Each row of a before or after table is a point. One or more steps were done to the points. Then noise was added and the rows were shuffled. The steps act on columns, c1 being the first. What was done? A step turns or swaps two columns, mirrors them in a line or flattens them onto one, adds a multiple of one to another, or multiplies or shifts one. Angles are multiples of 10 degrees, from the lower column toward the higher: turns from -170 to 170, lines from 10 to 170 but not 90. Use the fewest steps. Two steps may share a column if one is a turn and the other turns, adds or multiplies; they go together, in the order done. Otherwise the lowest column goes first.
(in the rows, 128 means zero)

Before (8 x 2):
[[ 80  78]
 [ 81 152]
 [178 114]
 [124 115]
 [153 101]
 [158 169]
 [ 56 169]
 [ 58  85]]
After (8 x 2):
[[171  58]
 [117 123]
 [152  83]
 [113 174]
 [165 152]
 [ 84  60]
 [ 77  80]
 [ 94 158]]
Steps: swap c1 and c2

Before, 9 rows:
[[ 80 183  74 110]
 [165 147 128  65]
 [ 94 139  78 155]
 [ 60 172  57  29]
 [176  86 100 162]
 [145 123 152  74]
 [118 135 154  45]
 [142  86 140 134]
 [147  86 170  52]]
After (9 x 4):
[[ 68 157 132 133]
 [128 136  74 181]
 [173  40 133 125]
 [ 32  64 152  39]
 [147 113 121 170]
 [146  60 150  81]
 [ 58 139 143  70]
 [158  79 126 106]
 [147  83  96  79]]
Steps: turn c1 and c3 by -60 degrees; turn c2 and c4 by -60 degrees

Before (11 x 8):
[[136  99 112  70 141 188 145 163]
 [175 106 106 160 134 199 166 132]
 [114 190  13 171 139  72 158 128]
 [135 188 109 135  87 116 176 140]
 [138 125 116 134 125  86  97 135]
 [ 80  72 137 128 114 124 143 142]
 [186  66 170 105 130 188 247 102]
 [ 91  62 132 149 103 169 151  76]
 [ 88  68 122  69  75 147  94  81]
 [157 128 159  87 217 219 147 142]
 [ 91 112 131 144 190 172 108 146]]
After (11 x 8):
[[ 80 121 130 120 187 127 145 143]
 [137  76 133 148  74 115 178 141]
 [ 86  86  71 123 199 150  95  82]
 [116 132 148 249  64  69 156 130]
 [137 145  67 134 155 187 147 167]
 [159 215  95  91 112 219 147 144]
 [186 140 113  80 190 188 248 100]
 [138 129 133 137 132  87  98 133]
 [175 138 157 157 148 199 165 131]
 [ 91 115 147 129 202 169 151  75]
 [ 91 193 145 129 134 173 107 145]]
Steps: turn c2 and c5 by -100 degrees; turn c3 and c4 by -80 degrees

Before (13 x 11):
[[142 153 104 200 187  48 132 198 121 197 131]
 [ 75 202 108 115 182  83 172 100 112  96 133]
 [ 61  94 198 129 159 117  89 123 177 114 127]
 [ 53 121 171 194 106  98 114 163 110 123  84]
 [ 75 131 120 153 149 172  78 133 180 133  97]
 [187 121 179 118 125 101 146 156  50  78  64]
 [172 202 197 129 105 151 206 188 122 105 155]
 [164 108  85 121 116 118  83 182 165 105 164]
 [143 122  82  81 118 124  84 240  72 109  46]
 [170  67 128 153 138 141 178 181 162  99  41]
 [109 119 122 145 188 172 178 133 131  94 151]
 [ 44 125 160 189  92 165 163 119 131 219  73]
 [149 181  59 197 196 164 154 127 169 132 153]]
After, 13 rows:
[[ 76 204 109 116 182  82 173 113 115  97 135]
 [142 140 104 201 189  49 133 200 123 198 134]
 [149 181  59 198 196 166 157 134 169 131 151]
 [169  59 129 155 138 141 181 171 164 100  43]
 [111 120 124 144 186 171 180 132 132  97 152]
 [189 115 178 118 125 102 149 154  52  79  63]
 [142 104  83  81 118 128  86 236  72 109  45]
 [ 61  95 198 129 160 117  92 118 176 114 129]
 [174 192 197 127 102 152 205 198 124 104 154]
 [162  99  84 120 115 120  85 179 166 105 164]
 [ 76 131 118 153 149 171  78 133 180 131  98]
 [ 53 113 173 192 108  98 111 162 111 122  83]
 [ 45 128 162 191  90 165 162 116 129 220  73]]
Steps: turn c2 and c8 by 10 degrees

Before:
[[191 147 149 166 153  82 110 147 106 100 165  95  88 126]
 [167 139  79  81 168 132  83 123  59 124 128 118  62 144]
 [138 104 166  86 158 175 101 117  91 133 208  98 171  75]
 [131 174 137  96  95 180 163  53  89 110 189 144  96 118]
 [193  89 170 151 110 128  37 189  51 155 110 170 147 143]
 [ 77 192 114 103 113  96  73  77 126  80 193 106 118 160]
 [178 103 129 105 162  76 131  82 104  77 147 151 144 112]
 [107 101 122  85  90 127  43 153 112 103 214 110  95  45]
 [ 77  67 175 144 150 113 148 122 147 130 128 139 128  92]
 [ 99 222 154 118 103 122 179 166  85 124 125  91  97  86]
 [112  95 109 151 102 130  47 236  84  95 200 134 156 147]
 [167 142 109  93 119 128 121 158  95 185 161 117 128 142]
 [179 127 166 116  82 181 126 174 137 117  18 152  87 131]
 [142 182 142 159 215  97 188 160 165 128  97 220 116 134]]
After, 14 rows:
[[121 174 136  96  96 184 164  55 110 121 145 142  97  88]
 [164 141 112  97 119 131 120 136  95 151 168 114 114 111]
 [173 145 149 170 151  80 113 105 113 119 171  95  69 112]
 [135 183 141 162 217  95 187 156 147 127 119 220 109 164]
 [194  90 172 153 109 130  35 191  66 138 141 170 122  80]
 [151 104 165  85 159 175 100 102 145 132 192  96 165  64]
 [ 91 224 151 117 102 122 177 159 135 126 148  90 109  68]
 [121  98 111 151 100 131  46 185  87 114 244 136 158 107]
 [181 103 132 107 161  74 130  51 122 107 121 148 127 102]
 [162 124 167 117  82 180 126 253 131 125  56 152  71 138]
 [ 76 192 112 102 111  94  74  35 102 111 155 108 137 146]
 [ 81  68 174 146 149 114 146 116 167 127 126 138 143 116]
 [140 140  79  76 167 131  84 125  75 125 124 118  51  86]
 [ 97 101 122  85  93 125  43 100 182 120 214 110 105  61]]
Steps: turn c1 and c13 by -20 degrees; turn c8 and c11 by 30 degrees; add 0.5 times c6 to c8; turn c9 and c14 by 50 degrees; multiply c10 by 0.4

Before, 11 rows:
[[141 113 176 137  69 143 115 131  68  82 103 134 113 155 138  75 132 177
  152 116]
 [167 101 116 158  99  88  85 155  91 184 136  95 137  85 133 112  65  72
   64 130]
 [ 73 141 165 142  98 127 153  90 136 141 113 167 154 150  97 118 113 165
  144 145]
 [ 23  75 207  94 118 151 120  74 185 171 128 157 140 170 114  79 140 176
  115 129]
 [118 114 100 192  83 143 103 158 109 119 131 120 104 135 124  81  56  70
   99 127]
 [111 119 216  95 117 170  97  74  69  82 113 149 134 117  91  74 141 143
  203 133]
 [146  97 166 125 134 153 172  67 106 118 102 133  95 108 160  91 146 136
  184 138]
 [160 151 200 122 109 156 133  95  69 119 152 139  88 151 148 104  97 119
  154 142]
 [174 112  80 135 139 124  97 119 115  94 137  86  86 149 131 130  65 128
   87 170]
 [116 141 113 148  97 105  85 191  83 128 134 128  58  97 121 134  85  87
   74 162]
 [ 50 155 195  91  86 166 131  83 105 166  80 162 166 135 121 105 160  86
   74 130]]
After, 11 rows:
[[137 116 177 136  71 141 116 132 174  81 104 134 112 157 135  76  96 176
  168  36]
 [164 148 197 124 110 154 132  94 196 117 149 138  89 151 133 101 125 120
  167 111]
 [ 25  73 206  91 116 150 119  71  74 172 124 156 142 169 122  78 143 175
  102  57]
 [169 100 112 158  98  85  84 155 191 189 137  93 138  83 129 112 172  73
   29 106]
 [174 114  80 136 140 123  97 118 168  91 137  87  86 146 130 130 177 128
   60 174]
 [147  98 165 124 131 153 178  66 139 120  97 130  94 113 138  95 103 136
  216  82]
 [ 74 147 165 144 100 129 154  90 130 139 112 171 155 149 112 118 146 165
  155 129]
 [123 114  99 189  82 143 101 161 178 119 129 122 102 133 127  81 183  71
   78  58]
 [113 119 217  95 118 172  96  74 175  81 109 149 132 121 113  74  90 143
  249  50]
 [120 138 112 147  98 105  85 189 189 127 134 129  60  95 125 133 145  85
   41 172]
 [ 46 158 191  94  89 164 130  82 129 165  80 162 169 139 126 107  91  86
   42 101]]
Steps: turn c9 and c17 by 150 degrees; multiply c15 by 0.4; add 1.5 times c16 to c20; multiply c19 by 1.6

Before:
[[155 128  33  67 108 122 100 144 120 114 122  63  78  73 195 150 157 162
  159  77 116 121  59 210 197 166 136 142  60 148 161 157]
 [112 148 143  49 129 122 172 111 117  95 171  94  85  74 151 198 124 155
  106 166 193 177 162 160  81 152 131 121  53 150  96  48]
 [107  50 142  56 145 193 108  76 112 136 162  77 106  75 158  90 136  86
  120 156 183 105  65 182  84 123 144 169 110 177 184  97]
 [ 67 173  49 135  37 147  81 129 166 114 158 173  71 140  90 150 141  87
  167  85 148 165 173 101 184 147 148  66  76  88 173 137]
 [148 175  80 104 116  72  74 100  88 160 163  55 145 202 128 109  54  74
  206 156 198 157  64 138 157 122 163  75 126 134  83  67]
 [ 59 128 160  92 100 100 102 117  92 228  85 154 177  98  83 149 126 171
   89 166 141 108 198  95 181 175 154  87 116 150 124 121]
 [184 126 168  92  89 160 183 181 203 209 167 155 169 188  86  92  60 142
   86  55  90 146 162 146  93 156 143 132 115 126 102  86]
 [ 84 128 172 136 138 191 182 199  72 221 180 194 118 170 114 156 135  89
  166 182 171 227 163  86  73  83  91 177  40 171  81 128]]
After:
[[154 128  34  67 108 122  99 145 120 114 123  62  43  73 193 150 157 165
  159  77 115 119  58 210 196 166 136 143  61 164 162 156]
 [ 60 127 160  92  97 100 104 116  93 227  86 154 133  98  82 148 127 170
   88 166 141 106 197  98 180 174 153  87 115 130 123 121]
 [ 84 128 172 134 138 189 182 199  73 221 180 193 157 168 115 158 136  89
  164 183 170 227 162  86  74  85  90 176  41 190  83 129]
 [114 149 145  50 130 120 173 111 117  95 170  94  57  75 150 200 123 155
  107 165 193 179 162 159  81 152 132 121  53 139  95  50]
 [149 174  80 104 114  71  74 100  87 161 163  57 200 203 128 108  52  74
  207 157 198 158  61 138 158 122 163  75 128 173  82  67]
 [ 66 173  49 136  36 149  79 128 164 113 159 174 112 139  90 149 142  87
  169  84 147 165 172 103 184 148 148  65  75 108 172 138]
 [183 125 169  93  88 158 185 182 203 209 166 155 155 188  87  91  62 139
   84  55  89 149 162 145  92 153 142 132 115 106 103  87]
 [108  51 140  56 144 193 107  74 111 135 163  76 149  74 159  92 136  86
  118 155 183 105  64 181  84 125 142 169 111 174 181  97]]
Steps: add -1 times c18 to c13; add 0.5 times c19 to c30

Before, 8 rows:
[[130 159  98 148 158 151 174 124 137 151 134 145 128 112 147 112 125 134
  144 145 131 107 128 118 111 148 127 129 122 129 142 141 166 119 117 120
  126 131 109 126 134 142 129 115  97 138 173 107 159 132 120 152 141 160
  158 110  85 141 154 107 102 122 119 112]
 [155 102 120 107 121 140 117 117 138 131 145 111 141 125 124 113 159 110
  137 131 112 140 140 111 147 127 127  41 107 124 115 154 151 139 137 127
  130 130 120 130 175 138 136 146 105 129 115 130 154 115 130 144 119  97
  106 109 113  88 144  96 122 122 153 116]
 [139 176 122 117 135 107 108 139 125 175 135 149 142 133  91 116 154 137
  139 144 136 108 134 114 129  97 123 147 111 133 119 151 107 101 147 138
  123 142 170 143 104 148 127 106 137 127 107 133 154 110 116 182 175 166
  104 143 138 140 158 125 138 126 127 145]
 [152 143 137 122 117 109 110 135 103 141 126 149 142 106 121 103 143 109
  124 166 103 123 118 110 145 128 130 146 114 142 119 121 127 137 154 135
  134 128 177 128 115  26 110 124  98 124 184 114 153 110 107 133 117 114
  108 169 146 133 129 112 115 139 121 134]
 [137 138 117 155 119 150 102 118 135 131 129 149 117 134 127 110 137 180
  154 127  88 129 119 146 141 143 127 149 114 120 114 112 129 110 158 134
  145 102 124 146 146 128 113 140 111 129 130 118 130 118 122 127 116 149
  118 112 106 142 156 117 136 118 126 121]
 [137 131 110 150 132 113 110 116 121 129 136 148 123 113 143 105 151 113
  120 159 127 105  74 117 147 146 133 137 149 124 140 160 119 100 150 109
  111 122 116  97 116 121 132 148  99 135 106 144 152 112 114 161 112 151
  181 124 137 137   7 126 130 130 147 114]
 [153 122 103 109 111 118 110 121  94 131 127 152 140 130 132 147 143 115
  133 134 112 107 143 136 117 108 124 151 125 104 136 129 101 145 135 109
  120 141 109 129 109 147  96  75 133 172 144 151  19 179 119 124 114 112
  110 124 139 128 126 145 131 141 131 148]
 [134 106 133 113 134 121 124 166 137 135 128 135 136 116 136 110 144 137
  125 131 114 144 135 108 147 147 124 138 105 109 130 142 101 135 129 136
  129 131 123 129 125 113  98 122 114 132 122 109 160 128 115 133 109 155
   96 114 149 142 145 110 120 131 117 136]]
After:
[[139 174 122 116 136 108 107 141 123 122 133 146 141 133  91 116 152 140
  139 142 137 108 132 114 130  98 175 145 113 133 117 156 106 101 156 135
  125 142 104 143 105 147 128 107 139 126 167 133 152 112 115 184 173 163
  102 146 136 143 159 125 140 126 129 146]
 [138 137 115 156 119 149 102 119 135 127 128 150 119 135 127 111 136 181
  153 129  86 130 117 146 141 144 130 148 115 118 113 111 129 109 145 132
  144 105 130 145 147 129 113 141 111 128 124 119 131 118 121 128 116 149
  118 112 107 143 154 117 136 118 123 120]
 [139 133 111 151 132 112 109 116 122 134 136 146 123 114 143 106 150 113
  120 160 129 106  75 116 146 150 128 137 148 126 137 161 121  98 157 109
  109 119 148  96 116 118 132 149 100 136 139 143 152 113 117 160 112 151
  180 125 137 136   7 126 128 130 148 118]
 [152 144 137 123 117 106 110 138 104 132 124 148 140 108 120 105 144 108
  124 167 103 124 118 108 145 130 140 146 116 141 122 121 128 139 137 137
  133 127  58 127 115  28 108 124  96 124 102 114 153 114 108 133 116 115
  110 172 146 137 129 112 114 138 122 134]
 [151 121 104 109 112 120 107 122  92 124 129 153 139 128 131 145 143 115
  134 133 110 108 145 139 117 109 131 152 126 104 137 127 100 144 110 108
  123 140 137 130 107 149  97  77 134 174 106 152  17 179 117 122 113 112
  108 124 138 129 127 144 129 138 133 147]
 [135 106 134 111 135 122 125 167 139 122 127 136 134 117 133 110 143 137
  125 131 113 144 135 108 148 144 134 139 106 107 129 146 101 133 140 137
  128 130 135 128 125 112 100 122 115 135 131 108 160 130 116 133 107 155
   97 114 145 142 143 111 120 131 118 135]
 [155 101 119 108 122 141 116 119 139 129 144 111 142 123 122 111 159 111
  135 129 114 137 140 110 145 129 132  41 107 121 115 154 154 138 125 129
  133 131 142 129 173 138 137 143 105 130 134 132 154 114 132 143 118  96
  107 106 113  90 143  95 121 122 156 118]
 [129 157  99 149 156 151 173 126 137 128 130 143 129 114 146 111 124 134
  142 144 131 106 127 118 114 149 152 132 120 129 145 141 165 118 161 120
  127 128 122 126 135 140 128 113  95 140  78 108 160 132 121 152 141 159
  158 112  85 142 153 108 101 122 120 113]]
Steps: add 1.5 times c5 to c35; swap c10 and c27; turn c39 and c47 by 150 degrees

Before, 14 rows:
[[150 141 157 144 141 159 140  71 106 122 140 137 143 140  96 141 138 120
  110 131 121 150 120 125 127 130 141 122 132 112 137  99 138 114 130 122
  119 117 144 146 103 119 137 170 102 101 165  80 116  99 138 140 124 142
  112 122 112  97 131 167 123 130 133 135]
 [133 139 152 132 110 162 150 122  93  24 138  91 153 138 112 128 124 141
  120  99 157 127 146 119 130 116 142 110 112 169 145 123 119 132 133 123
  138 111 133 147 109 121 135 116 164 135 140 159 113 121 119 131 137 131
  159 131 115 126 138 153 143 106 155  82]
 [130  95 142 122 131 146 110 120  88 114 112 111 132  99 144 154 116 138
  127 138 132 100 125 125 126 125 139 177 128 111 125  98 135 112 129  95
  142 109 130 143 113 123 147 103 115 120 170 163 106 107 167 132 143 123
  100 120 124 129 156 102 110 103 129 124]
 [115  72 131 240 123 195 168 106  79 104  93 134 138 111 150 163  48  91
   98 113 157 145 108 125 135 127 146 187  70 128  67 163 124 118 151 203
  117 114 145 109 127 122  93 103 103 172 144 146 132 118 122 156 152 133
  109 127 129 130 146  62 145 108 139 125]
 [110 154 134 115 128 122 119 123 100 133  95 135 137  91 116 126 115 122
  122 104 162 118  79 137 126 215 110 112 112 116 147 138 154 152 153 101
  133 110 121 113 150 123 135 109 102 148 160 161 105  96 134 137 145 139
  190 141 136 117 135 147 128 104 161 113]
 [122 158  81 123 124 140 133 118  99 125 144 144 137 147 148 136 132 139
   99 141 140 140 114 124 134 146 119 110 130 145 122  99 144 136 128 125
  144 101 120 143 118 120  70 113 181 104 158 171 137  97 182 129 142 149
  226 119 161 127 138 142 128 106 138 129]
 [143 157 142 159 140 162 130 127  79 110 165 138 152 143 180 135 133 134
  103 127 132 119 144 113 123 142 143 163 109 119 114 215 124 118 113 139
  134 103 143 139 118 120 138 114 131 127 142 171 110 106 117 135 139 145
  105 135 116 115 136 156 131 136 126 127]
 [189 118 141 117  86 120 123 128 103 139  94 145 159 127  96 185 135 116
  105 145 158 131 139 155 108 153 127 131  98 146 138  94 164 149 152  86
  146 105  46 145 105  94 127 113 109 158 150 109  73  94 128 135  91 126
   96 119 119 127 137 157 137 101 127 123]
 [111 156 136 118 141 120 135 100 153 136 101 133 131 132 100 130 102 128
  121  58 154 146 141 114 111 137 144 118 135 145  64 127 138 108 113 125
   83 120 133 133 106 121 150 125 130 119 160 150 126 102 145 139 140 141
  124 122 113 101 159 124 142 133 125 118]
 [119 115 124 118 136 134 136 124 138 141  99 144 158 132  93 129 106 113
  231 132 142 115 143 129 131 122 139 130 134 143 137 158 130 115 130  86
  130 103 123 150 123 125 154 144 105 163 148 126 125 137 122 131 131 125
  108 117 127 115 127 149 147 127 123  88]
 [135 148 122 133 133 178 157 108  90 116 102 138 125 138 102 132 126 146
  122 139 145 142 143 113 131 127 113 137 113 111 117 108 157 128 130 153
    7 152 138 115 127 127  88 101 107 105 148 155 120  93 148 142 144 143
  107 127 161 126 154 132 109 193 150 117]
 [106 142 149 115  66 121 156 115  81 141  99 101 126 114 106 135 135 146
  112 126 159 133 137 118 110 142  90 138 135 160 129 122 122 113 133 106
  132 143 131 126 105  95 134 221 192 106 147 164 119 147 122 157 145 149
  142 139 129 130 149 139 138 115 126 132]
 [101 135  90 123 120 120 105 126  76 117 107 150 123 113 115 134 115 139
  105  82 131 145 142 113  96 124 135 105 131 133 143 187 120 109 127  87
  146 124 146 136 103  91 142  97 182 114  35 159 137 127 120 144 155 134
  114 119 146  71 145 158 120 117 135 125]
 [108 155 143 122 128 127 118 118 125 116 107 135 119 138 112 150 106 133
  117 112 151 145 130 138 102 128  57 168 131 117 141  95 132 103  73 111
  138 110 121 121 103  52 129 126 151 126  35 153 130 148 126 137 154 114
  113 117 125 126 154 155 147 139 137 132]]
After:
[[143 157 143 156 141 163 128 128  81 113 165 140 150 145 178 135 133 133
  103 125 132 118 145 113 122 114 143 164 110 118 115 212 123 117 111 137
  133 103 138 105 117 122 137 114 135 125 143 169 111 106 115 135 140 146
  123 134 119 113 137 155 134 137 124 129]
 [188 118 139 116  85 121 124 127 105 139  93 146 158 128  95 185 136 115
  104 144 158 131 138 156 109 103 124 131 100 144 135  95 164 151 153  84
  145 107  41  94 103  96 126 113 112 158 149 107  70  92 128 135  93 127
  116 120 119 125 139 157 139 100 127 122]
 [113  71 133 239 127 194 168 106  77 104  92 132 138 111 149 163  46  90
   99 112 158 146 108 124 137 128 147 187  69 127  66 164 123 119 152 201
  116 116 145 114 124 122  92 101 102 174 142 147 131 116 120 158 151 136
  153 129 129 129 148  65 145 109 138 127]
 [122 157  82 125 123 139 130 117  98 126 145 148 137 150 147 136 135 135
   98 139 142 138 116 123 135 109 120 111 133 143 124  99 142 133 127 123
  147 102 135 222 115 119  68 112 180 103 158 172 134  98 181 129 141 149
   96 119 161 126 137 140 131 108 136 127]
 [120 116 122 117 137 134 136 123 140 141 100 145 157 133  91 130 104 112
  232 132 142 116 143 130 133 135 138 131 135 145 141 156 130 116 131  87
  129 104 125 107 122 124 154 144 106 163 148 125 125 137 122 131 129 126
  108 117 124 115 129 152 145 127 127  87]
 [109 157 134 118 143 119 137  99 154 135 101 131 132 133 100 129 101 130
  121  58 153 143 140 112 112 121 144 119 136 145  67 124 138 110 113 126
   83 120 129 124 105 122 150 125 130 119 159 150 124 100 147 137 140 142
  123 121 114 102 162 126 142 132 126 118]
 [104 136  87 123 121 119 105 128  74 118 109 150 124 115 114 134 115 137
  107  84 132 145 144 115  95 131 131 104 135 135 142 187 119 109 128  86
  147 124 159 116 102  89 145  95 183 115  35 158 136 126 121 145 156 133
  122 121 146  71 147 158 119 117 135 125]
 [150 138 159 143 139 159 140  73 104 122 141 138 144 140  94 142 138 121
  107 129 119 149 122 125 126 123 143 121 131 116 138  99 138 114 132 122
  120 117 135 109 104 119 139 172 101 101 167  78 116 100 139 139 125 142
  116 126 109  96 129 168 120 129 132 135]
 [106 157 143 124 129 125 122 119 123 114 109 135 119 136 113 153 107 134
  119 111 150 143 132 137 102 127  58 168 131 119 142  95 131 101  71 108
  138 111 118 113 104  52 129 125 151 126  33 155 128 147 125 137 152 113
  136 117 126 127 155 154 149 139 135 130]
 [130  96 143 122 131 147 108 122  88 115 111 110 132 100 144 153 118 137
  128 138 133 100 126 125 127 132 137 179 127 112 124  99 135 113 129  92
  142 109 124  98 110 125 146 102 116 118 170 161 107 109 169 131 142 123
  114 120 124 127 154 102 112 101 130 126]
 [135 149 120 134 131 176 158 108  90 115 102 138 122 137 101 132 128 145
  121 139 146 142 141 112 132 127 113 138 115 109 118 106 156 127 129 154
    6 151 137 107 127 129  90 100 108 103 147 153 120  92 149 142 147 141
  145 125 160 125 153 133 109 191 151 118]
 [104 142 147 117  66 123 157 115  80 138 101 103 125 115 105 132 135 144
  112 125 159 135 138 117 110 113  91 138 136 159 131 123 122 112 131 105
  132 146 124 144 107  95 131 221 191 107 145 165 121 145 120 158 143 148
  127 136 130 130 149 138 136 115 126 129]
 [109 154 132 114 126 121 119 125 100 134  97 136 136  92 118 124 114 122
  121 102 165 116  79 135 125  42 111 112 114 115 146 140 155 152 152  99
  134 110 118 192 152 124 135 108 103 146 160 161 106  96 133 138 147 139
  132 140 134 116 136 147 127 102 160 112]
 [134 138 151 133 111 160 150 123  92  24 138  89 155 138 111 128 126 142
  120  97 153 128 148 117 129 140 140 108 111 166 148 127 120 131 131 125
  137 109 125 155 110 122 135 118 163 133 139 158 112 119 119 130 137 132
  105 132 115 126 138 153 144 105 155  84]]
Steps: add -0.3 times c3 to c39; multiply c26 by -1; turn c40 and c55 by -100 degrees

Before, 8 rows:
[[ 79 116 158 126 212 178 137  35 211 167  77  95 134 184 187 172 141 127
  156 139  89 136  64  96 114 123  92 175 137 159  73 109  89 100 193 142
  101 113 119  90 175 165  42 109 150  94 118  97 176  33 104  22 159 122
   74 187  81 169 108 179 133 160 125 121]
 [135 194 126 136 156  85 109 110 114  21 130 188 148 175 101  89 107 162
  162 138 175 168  45 179 103 150  48 173 180 128  83 128 118 182 107 100
  161  84 153 118 124 204 153  94 149 138  82  83 143  56  61  96 123 179
  105 159 164 130 158 156 144 154 123  99]
 [104 207 171  80 161 118 175 136 156 148  96  78 206 107  84 188 127  65
  110 118  73 140 117 123 173 131 174 120 117 161 120 132 162 178 121 105
   96 128  83 123 177 160  92 107  80  78 133  61 125 170  72  69 102 109
   99  72 140 122 126 191 165 165 119 150]
 [ 76 190 100  78  52 148 121 157 126 169 142 121 132 126 241 118 183 125
  102  57  69 152 147 231  86  83 126 113  76 140 102  76 173 138 115 113
  137  76 151 107 108 128 102  82 136 151 131 134 103 109 141  97 107 187
   65  64 107 160  76 115 147  99 170  62]
 [137 166 127  98 128  34 104 156 142 144 156 120 111 122 172 149  66  53
  163  94 174 122  86 158 115 158 174  39 117  74  56 127 124 143 142  86
  115 173 131 117 160 187 110  44 155 141 157 171 172 170 199  97 132 114
   89 212 124  68 137 130 189 126 142 153]
 [170 145 112  33  63 132 156 122 140 241 158 159  28 169  99 179 185  94
  166  73  55  55 125 111  90 207 103  18 144 129 153 113  50 117  52  99
   21 173 200 158 199 113 145 156 167 143  91 198 145  36 118 143 138  83
   41  38 133 130 179 209 152 170 127 116]
 [ 73  91 194  89 141  21 126 133 192 111 115 143 107 166 198 141 139 102
  161 180 153 153 115  65 153 229  61 174  52  74  63 100 133 203  80  94
  135  86 148  82 126 197 142  60 129 131 149 137 126 123 123 163 131 110
  144 139  16  59  83 177 106 147 103 121]
 [117  77 150 102 131  28 134  90  73 155  95  96 104  70 140 138 134 102
   87 142 188 139 159 163  67 134 132 139 151  75 152 165 164 147  59 128
  162 183 115  97 116 175 147 164 126 114 202 120 121 124 141 172 165 170
   94 187 190 106 121 163  75  75 116 152]]
After:
[[138 166 129  97 127  34 103 157 142 142 155 117 111 122 173 171  66  54
  163 138 174 179  85 157  49 158 174  38 175  73  55 126 125 141 141  85
  115 172 132 161 160 185 109  43  77 139 158 171 173 122 199  98 132 114
   90 160 124  89 136 131 189 124 143 151]
 [105 208 172  80 160 119 175 137 157 147  96  77 206 107  84 248 128  67
  112 130  72 154 117 125 198 132 175 120 127 162 121 132 163 179 121 106
   96 128  83 138 177 159  92 108 127  78 131  61 126  65  72  69 103 109
  100 139 139 116 126 192 164 166 119 150]
 [ 75 191 100  78  53 148 121 156 124 168 142 122 133 126 241 108 182 125
  103 150  70 183 148 230 162  83 127 113  75 139 104  76 173 137 116 113
  138  76 152 198 109 130 103  82 137 151 131 134 103 146 141  97 106 186
   65  59 107 100  75 115 146  98 170  61]
 [ 73  90 194  90 140  20 125 132 192 110 116 144 107 167 198 154 140 102
  162  74 154 199 116  66 132 229  61 174 148  75  66  99 134 203  80  96
  135  86 148  98 127 196 140  59 132 131 149 137 127 132 122 163 131 110
  143 157  16  26  83 176 105 149 103 123]
 [ 79 117 157 124 212 178 136  35 210 168  77  95 134 183 187 216 141 126
  156 100  90 150  64  96  70 123  93 175  96 159  73 109  90  98 193 141
  102 114 120 131 174 163  42 110 186  94 118  97 176 206 104  22 159 120
   74 146  81 155 109 179 135 160 125 119]
 [171 145 113  33  62 132 156 123 141 241 160 160  29 170 100 231 185  94
  167 174  55  36 126 111 188 206 102  18 133 129 153 114  50 117  53  99
   21 173 199 164 199 114 147 156 174 143  91 199 145 220 118 143 138  81
   41  49 134 143 177 210 152 171 126 116]
 [136 194 127 136 156  85 109 109 115  21 129 189 149 175 101  50 107 162
  162 116 175 191  44 178  90 148  49 174 152 128  82 128 118 183 106 100
  160  83 154 123 124 205 155  95 169 138  80  83 143 191  60  97 122 180
  107 122 165 174 159 156 143 155 124  99]
 [117  78 150 101 130  29 134  91  73 155  95  95 104  71 139 148 133 102
   87 103 186 113 160 162  46 134 132 140 157  75 151 164 162 147  59 127
  162 183 115 128 117 174 147 164 131 114 201 119 122 128 141 172 165 170
   93 105 189 137 120 163  75  75 115 153]]
Steps: multiply c16 by 2; multiply c40 by 0.7; turn c20 and c40 by -120 degrees; add -0.7 times c44 to c22; turn c25 and c56 by 60 degrees; turn c29 and c58 by 60 degrees; turn c45 and c50 by 130 degrees
